Each row of a before or after table is a point. The points were changed in one or more steps. Then noise was added and the rows were shuffled. The steps act on columns, c1 being the first. Name the steps. A step turns or swaps two columns, mirrors them in a line or flattens them onto one, adds a multiple of one to another, or multiplies or shifts one. Angles are multiples of 10 degrees, from the lower column toward the higher: turns from -170 to 170, lines from 10 to 170 but not 90. Use the fewest steps. Two steps may share a column if one is a turn and the other turns, adds or multiplies; they go together, in the order done. Otherwise the lowest column goes first.

Before:
[[-0.01,-0.78],
[0.06,0.03],
[0.04,0.23],
[-0.24,0.27],
[-0.06,0.17],
[0.11,-0.11],
[0.05,0.22],
[-0.51,-0.30],
[-0.05,0.33]]
After, 9 rows:
[[0.09,0.20],
[0.06,0.00],
[-0.05,0.21],
[-0.16,0.31],
[0.10,-0.15],
[0.09,0.21],
[-0.55,-0.18],
[0.02,0.30],
[-0.18,-0.74]]
Steps: turn c1 and c2 by -10 degrees

Before, 9 rows:
[[0.03,-0.18,-0.16,0.13],
[-0.45,0.50,0.66,-0.30],
[0.12,-0.20,-0.33,0.06],
[0.01,-0.27,-0.13,0.12],
[-0.30,-0.10,0.36,-0.46],
[0.10,0.07,0.09,-0.42],
[0.35,-0.34,0.02,0.20],
[-0.32,0.19,0.21,0.10],
[0.14,-0.18,-0.25,-0.44]]
After, 9 rows:
[[-0.32,-0.24,-0.22,-0.33],
[-0.48,0.55,0.60,0.23],
[-0.06,0.18,0.24,0.33],
[0.08,-0.12,-0.28,0.04],
[0.34,0.09,-0.34,-0.19],
[-0.57,0.36,-0.06,0.04],
[0.11,-0.30,-0.26,-0.09],
[-0.28,0.08,0.07,-0.29],
[0.13,-0.11,-0.20,0.07]]
Steps: turn c1 and c4 by -60 degrees; mirror c2 and c3 in the line at 50 degrees

Before, 14 rows:
[[-0.34,0.27,0.49,0.34,-0.33,0.06],
[-0.20,-0.22,-0.51,0.39,0.12,-0.26],
[0.31,-0.01,0.35,-0.22,0.02,0.04],
[-0.09,-0.27,-0.19,0.14,0.25,0.06],
[-0.41,0.29,0.49,0.36,-0.33,-0.01],
[-0.20,-0.31,-0.27,0.21,0.06,-0.36],
[0.02,-0.15,0.46,-0.19,0.05,0.07],
[-0.19,0.06,0.13,0.09,-0.52,0.11],
[0.25,-0.16,0.40,-0.34,-0.03,-0.08],
[-0.29,-0.08,0.12,0.03,-0.25,0.19],
[0.18,-0.03,0.05,-0.15,0.05,0.09],
[-0.07,0.08,0.32,0.39,-0.37,0.14],
[0.07,-0.50,-0.04,0.03,0.08,-0.04],
[-0.29,-0.14,-0.33,0.12,0.25,-0.27]]
After (14 x 6):
[[-0.24,-0.04,0.16,0.00,0.10,0.09],
[-0.41,-0.18,0.50,-0.10,-0.07,-0.08],
[0.55,0.30,0.58,0.00,-0.64,-0.01],
[0.29,0.09,0.43,0.27,-0.72,0.14],
[0.29,-0.30,-0.18,0.04,0.12,-0.38],
[0.47,0.27,0.59,0.03,-0.65,0.08],
[-0.37,0.01,0.46,0.02,0.07,0.04],
[0.24,-0.07,0.23,-0.17,-0.50,0.18],
[0.30,-0.15,-0.24,-0.11,0.50,-0.26],
[-0.03,-0.51,0.07,0.05,0.16,-0.04],
[0.16,-0.27,-0.09,0.04,0.49,0.07],
[-0.13,-0.15,0.57,-0.13,0.08,0.07],
[0.21,0.05,0.23,-0.05,-1.04,0.11],
[0.43,-0.22,-0.42,0.18,0.23,-0.25]]
Steps: mirror c1 and c4 in the line at 70 degrees; shift c3 by 0.10; multiply c5 by 2
